Rows are points. Each copy is the shape, with its points in the same order, turned, moved and blurred by noise. Say if it was mirrored as well.

Shape, 9 rows:
[[ 3.8 -5.5 -4.1]
 [-1.1  6.4  4.2]
 [-1.5  7.7  2.4]
 [ 0.2 -3.0  1.4]
 [ 0.5 -2.6 -1.4]
 [ 0.1 -3.9 -4.9]
 [ 3.1 -5.4 -5.7]
 [-1.2  4.4  0.6]
 [-2.6 -4.1 -4.0]]
Copy 1, 9 rows:
[[ 4.0 -7.1 -2.8]
 [ 1.0  6.8  3.6]
 [ 1.5  7.7  1.8]
 [ 0.4 -3.2  2.2]
 [ 1.7 -2.9 -1.0]
 [ 0.9 -4.8 -4.0]
 [ 3.6 -6.7 -4.1]
 [ 1.0  4.2  0.0]
 [-1.8 -3.9 -3.3]]
Copy 1 is: only turned
Copy 2:
[[-7.4  2.2 -2.9]
 [ 5.9  1.5  5.8]
 [ 6.7  2.6  5.0]
 [-3.1 -0.4  3.2]
 [-2.8  0.0  0.3]
 [-4.2 -0.7 -2.9]
 [-6.7  1.8 -3.8]
 [ 4.4  2.1  3.0]
 [-2.2 -2.8 -2.6]]
Copy 2 is: mirrored

Shape:
[[-4.4 -3.4 -1.2 -9.4]
 [ 4.9  6.4  0.7 -2.0]
 [ 1.2  2.4 -0.8 -4.2]
 [ 0.5 -1.5  0.4 -3.0]
 [ 2.7 -1.1 -0.8  4.1]
 [ 6.8  3.7 -3.6  0.1]
 [ 0.6  0.1 -2.9  5.9]
 [-5.3  6.1 -2.8 -2.5]]
Copy 1, 8 rows:
[[-3.4 -2.0  0.8 -9.7]
 [-1.1 -3.2  5.5  4.7]
 [-2.2 -2.7  2.9 -0.5]
 [ 0.5 -1.5 -0.2 -2.1]
 [ 0.9  0.2 -3.9  4.2]
 [-0.1 -6.1  0.4  5.9]
 [-1.9  1.2 -5.6  5.1]
 [-9.4  0.9  2.3 -0.6]]
Copy 1 is: mirrored
Copy 2:
[[-2.1 -3.8  0.8 -9.5]
 [-0.3  6.9  5.9  0.3]
 [-1.7  2.5  3.3 -3.1]
 [-0.6 -1.5  2.9 -2.0]
 [-0.4 -0.3  1.3  5.3]
 [-5.0  5.1  5.0  3.2]
 [-0.9  0.7 -1.9  6.1]
 [ 0.1  5.2 -3.6 -4.6]]
Copy 2 is: mirrored

Shape:
[[  2.2   4.3  -1.2   1.7   2.8   1.0  -7.5  -5.7]
 [ -1.3   0.3  -0.7   4.1   0.9   1.2  -0.3   2.8]
 [ -2.6  -2.5   0.7   2.6   1.0   5.3  -0.9  -0.5]
 [  0.7   3.1   2.4   0.8   5.8   2.4 -10.6  -3.1]
 [ -5.6   0.2   2.8  -3.3   1.4  -1.3  -0.3   5.0]
 [ -3.5  -1.2  -1.1  -0.9  -1.7  -8.6   1.7   5.8]
 [ -1.2   1.9  -2.6  -2.6   1.9  -3.9   0.4   9.6]
 [  1.8   2.3  -2.0   1.2  -3.4   3.6  -3.4   1.8]
 [  5.5  -3.7   0.1   2.5   8.6   5.8  -5.5  -1.9]
 [  4.5   2.7   4.7   4.4   4.9   1.4  -7.3  -2.5]
 [ -4.9   0.2   2.3   3.1   3.9   4.1  -3.3   1.0]
 [ -4.5   2.6  -2.3   6.0   3.1   5.4   1.4   0.8]
 [  0.4   3.7  -0.5  -4.2  -0.5  -3.6   4.5   2.7]
 [ -1.1   0.6   5.2  -1.3   2.1  -3.2   0.4   7.9]]
Copy 1, 14 rows:
[[-4.0  4.4  0.8  3.1  5.6  0.1 -3.9 -3.6]
 [-1.8 -0.5 -1.8  1.8  0.7  0.8  0.9  5.8]
 [-3.5 -1.7 -0.4  1.3 -0.8  5.4 -0.6  2.7]
 [-4.9  4.7  5.6 -0.6  6.7  2.0 -5.1 -1.3]
 [-3.7  1.1 -0.6 -7.6 -2.1 -0.2  2.0  4.9]
 [-2.9 -2.0 -4.8 -5.3 -2.9 -8.2  1.4  5.4]
 [ 1.5  1.7 -4.9 -7.4  2.0 -3.9  1.6  7.5]
 [ 1.7  3.7 -2.8  2.0 -1.1  1.8 -3.1  2.1]
 [ 0.6 -3.4  4.6  1.3  8.2  5.9 -4.7 -0.3]
 [-1.4  2.6  7.4  3.1  5.4 -0.1 -2.7 -0.3]
 [-5.9  0.9  1.7 -0.2  1.7  4.8  0.1  5.2]
 [-4.4  1.0 -3.3  4.0  3.0  5.7  4.0  5.9]
 [ 1.6  1.0 -4.3 -4.4 -1.2 -3.8  5.4  0.5]
 [ 0.5  0.2  2.7 -6.0 -0.9 -3.0  3.1  6.6]]
Copy 1 is: only turned
Copy 2:
[[ -2.6   7.1  -4.0  -0.8   2.1  -1.7  -9.3  -2.6]
 [ -1.5   1.7  -1.0   2.8   3.4  -1.5   1.1   1.7]
 [ -3.7  -1.3  -0.4   1.5   3.2   2.5  -2.6   0.5]
 [ -2.5   7.2  -1.5   0.4   6.5  -1.2 -11.8   1.3]
 [ -4.5   1.0   5.9  -1.2   3.9  -4.8   0.3   4.6]
 [ -1.9  -0.3   1.8  -1.1  -0.7 -10.7   3.7   2.9]
 [ -1.7   3.2   0.5  -2.6   3.5  -6.4   6.0   6.4]
 [ -1.4   4.4  -3.6   0.5  -2.3   1.2  -2.2   3.8]
 [  3.4   0.9  -4.2  -0.2  10.0   1.7  -8.2  -0.4]
 [  2.9   7.1   0.0   2.8   5.2  -1.3  -9.6  -0.2]
 [ -4.9   2.1   2.3   3.8   5.4   0.3  -3.5   1.6]
 [ -5.2   2.9  -2.1   5.3   4.2   2.3   1.7  -0.8]
 [ -1.2   4.4   3.0  -4.7  -1.0  -5.8   4.4  -0.5]
 [  0.6   2.1   6.1   0.7   3.8  -5.6   1.8   5.7]]
Copy 2 is: only turned

Shape:
[[ 0.8  0.6 -7.0 -4.5  7.4  2.5  2.0 -2.1 -1.9]
 [-2.0 -0.8 -7.2 -7.7  0.4 -2.0  1.9 -4.5 -3.1]
 [-6.9  0.3  6.2  0.4 -2.3  1.9  2.9  5.8 -1.5]
 [ 1.5 -1.7  6.4 -1.9 -0.8  6.0 -3.0  1.8  0.0]
 [-7.4 -1.9  4.5  3.2 -2.0  4.5  0.8  3.1 -2.2]
 [-0.6  1.0 -6.8  1.9  3.9 -1.1 -1.0 -4.9 -4.8]
 [ 1.7 -3.0  6.8 -1.9  3.7  0.8  5.4  0.4 -2.0]
 [ 0.7 -0.8  6.4 -2.0  1.3  0.5  0.0  2.6  0.9]
 [-5.4 -4.3  2.9  0.4 -0.6  2.5  1.7  3.0  6.7]
 [ 5.7  2.4 -9.5 -0.3  1.8 -2.7  0.6 -0.5 -3.6]
 [-9.8 -4.6  4.3  0.7  1.1 -0.9 -3.9  6.7 -0.5]
 [ 1.6 -4.2 -3.7 -1.3  1.2 -1.3  1.2 -4.2 -2.4]
 [ 2.8 -6.0 -5.8 -2.6  1.7  2.8  1.0  2.1 -3.0]]
Copy 1 (13 x 9):
[[ 1.2 -0.4 -8.6 -4.5  4.9 -0.9  2.4  0.6 -2.7]
 [-3.8 -4.0 -5.9 -5.1 -2.4 -2.9 -0.6  1.0 -3.6]
 [-9.6  1.2  6.8  0.5  4.1  2.6  4.4 -0.6  1.0]
 [ 1.7 -0.2  5.8 -4.4  1.0  4.7  1.4 -2.0  1.8]
 [-8.0  2.4  6.6  0.9  2.7  2.8  4.2 -3.4 -2.2]
 [-0.4  0.6 -6.0  0.5  0.4 -1.9 -2.7 -1.8 -6.0]
 [ 1.4 -6.3  5.1 -0.9  6.3  2.7  3.3  1.3 -1.4]
 [ 0.1 -2.1  4.6 -1.1  4.4  1.0  1.8  1.5  3.8]
 [-4.8 -1.0  4.1  1.2 -0.1 -0.8  8.9 -1.7  5.8]
 [ 2.5  2.1 -8.0  0.2 -1.8 -1.4 -1.0  5.7 -6.1]
 [-8.0  2.8  8.9 -1.7  2.9 -7.6  4.7 -3.5  0.3]
 [ 0.9 -3.4 -2.2 -1.5 -1.3 -1.2  1.1  0.0 -4.3]
 [ 1.5  0.4 -2.0 -5.5 -1.5  0.5  6.1  2.0 -5.4]]
Copy 1 is: mirrored
Copy 2, 13 rows:
[[ 2.7 -3.1 -5.2 -4.5  5.9  3.9  3.0  0.4  0.8]
 [ 0.2 -3.2 -9.1 -6.9  1.6 -0.3  5.2 -3.1 -1.2]
 [-7.7  0.2  6.3 -3.3 -2.5 -3.1 -0.6  0.1 -3.0]
 [ 2.3 -1.8  5.3 -2.3 -3.7 -0.9 -3.8 -0.8  1.7]
 [-7.2 -5.2  5.4 -1.8 -1.5 -1.3 -2.2 -0.3 -3.4]
 [-0.2 -3.2 -7.4  0.3  3.8  2.7  0.8  0.4 -5.0]
 [ 2.6 -3.4  6.7 -4.8  2.7 -3.2  2.2 -1.6 -2.1]
 [ 1.8  0.3  5.2 -3.1 -0.9 -3.2 -2.4 -1.1  0.3]
 [-7.0 -3.3  4.5 -0.5  1.2 -2.7 -0.8 -1.6  5.9]
 [ 4.6 -0.4 -8.6  0.0  1.1  1.7  6.2  5.2 -2.2]
 [-8.9 -3.0  3.3 -4.5  1.2 -6.2 -7.0  3.4 -0.8]
 [ 2.3 -5.4 -5.1 -1.8  1.8 -1.5  3.1 -0.7 -1.1]
 [ 1.8 -8.1 -2.4 -4.6 -0.3 -0.1  4.8  4.7  1.3]]
Copy 2 is: only turned
Copy 3 (13 x 9):
[[-0.1 -1.4 -6.8 -0.3  4.0  3.6 -0.3 -5.6 -1.2]
 [-2.3 -1.1 -6.1 -4.2 -3.7 -0.7  1.3 -7.1  0.9]
 [-4.3 -2.1  4.2 -2.4  0.3 -0.5  6.9  8.1  1.1]
 [-3.1 -4.0  5.6 -1.3  0.4  4.6 -4.1  4.3  1.9]
 [-2.0 -3.9  2.8 -0.4 -2.0  2.2  6.8  8.7  0.5]
 [ 4.8 -0.2 -6.3  0.2 -1.8  0.8 -0.3 -2.7 -2.9]
 [-0.4 -3.2  7.4  0.1  4.5  1.1  2.5 -2.4 -0.2]
 [-2.6 -2.5  5.7 -0.9  2.1 -0.2 -0.6  2.0  1.6]
 [-5.5 -3.8  1.2  2.2  0.8 -1.4  2.7  5.5  7.7]
 [-0.5  4.7 -6.9  2.5 -0.3  0.7 -3.6 -5.4 -6.1]
 [-4.2 -9.9 -0.2 -2.2  0.2 -4.0  3.9  9.9  1.0]
 [-0.8 -4.2 -1.8  2.4 -2.5 -0.6 -1.3 -6.4 -0.9]
 [-5.4 -5.1 -3.4  4.1 -0.6  3.1 -1.5 -4.2 -2.5]]
Copy 3 is: mirrored
Copy 4:
[[-3.0 -0.1 -7.8 -2.7  2.6  4.8  2.3 -1.1 -4.9]
 [-2.9 -1.6 -6.1 -4.7 -5.0  1.2  4.9 -2.7 -5.5]
 [-2.1 -2.2  8.1 -2.4 -1.0 -1.7  0.8  9.5 -1.1]
 [ 2.8 -5.5  5.4 -3.0  2.1  3.7 -1.4  2.3  2.1]
 [-2.9 -5.1  6.7  1.9 -0.4 -0.2  0.5  7.9 -1.9]
 [-2.4  0.5 -4.3  4.2 -1.4  1.0  0.8 -3.5 -7.1]
 [ 4.0 -2.1  3.9 -3.6  5.0  1.5  4.9  4.0 -4.3]
 [ 1.9 -2.1  4.6 -4.3  3.1 -0.9  0.7  2.7  0.5]
 [-3.6 -6.1  2.8 -1.0  2.7 -2.7  4.7  6.3  4.6]
 [ 1.7  4.8 -7.6  1.1 -3.4  2.8  0.6 -2.1 -2.4]
 [-3.1 -7.9  3.4 -1.1  0.4 -7.2 -3.4  8.4 -1.6]
 [ 2.2 -2.6 -3.7  0.9 -1.3  0.7  5.3 -1.8 -4.3]
 [ 2.6 -4.4 -7.2 -0.4 -0.8  3.7  2.2  4.2 -1.4]]
Copy 4 is: only turned
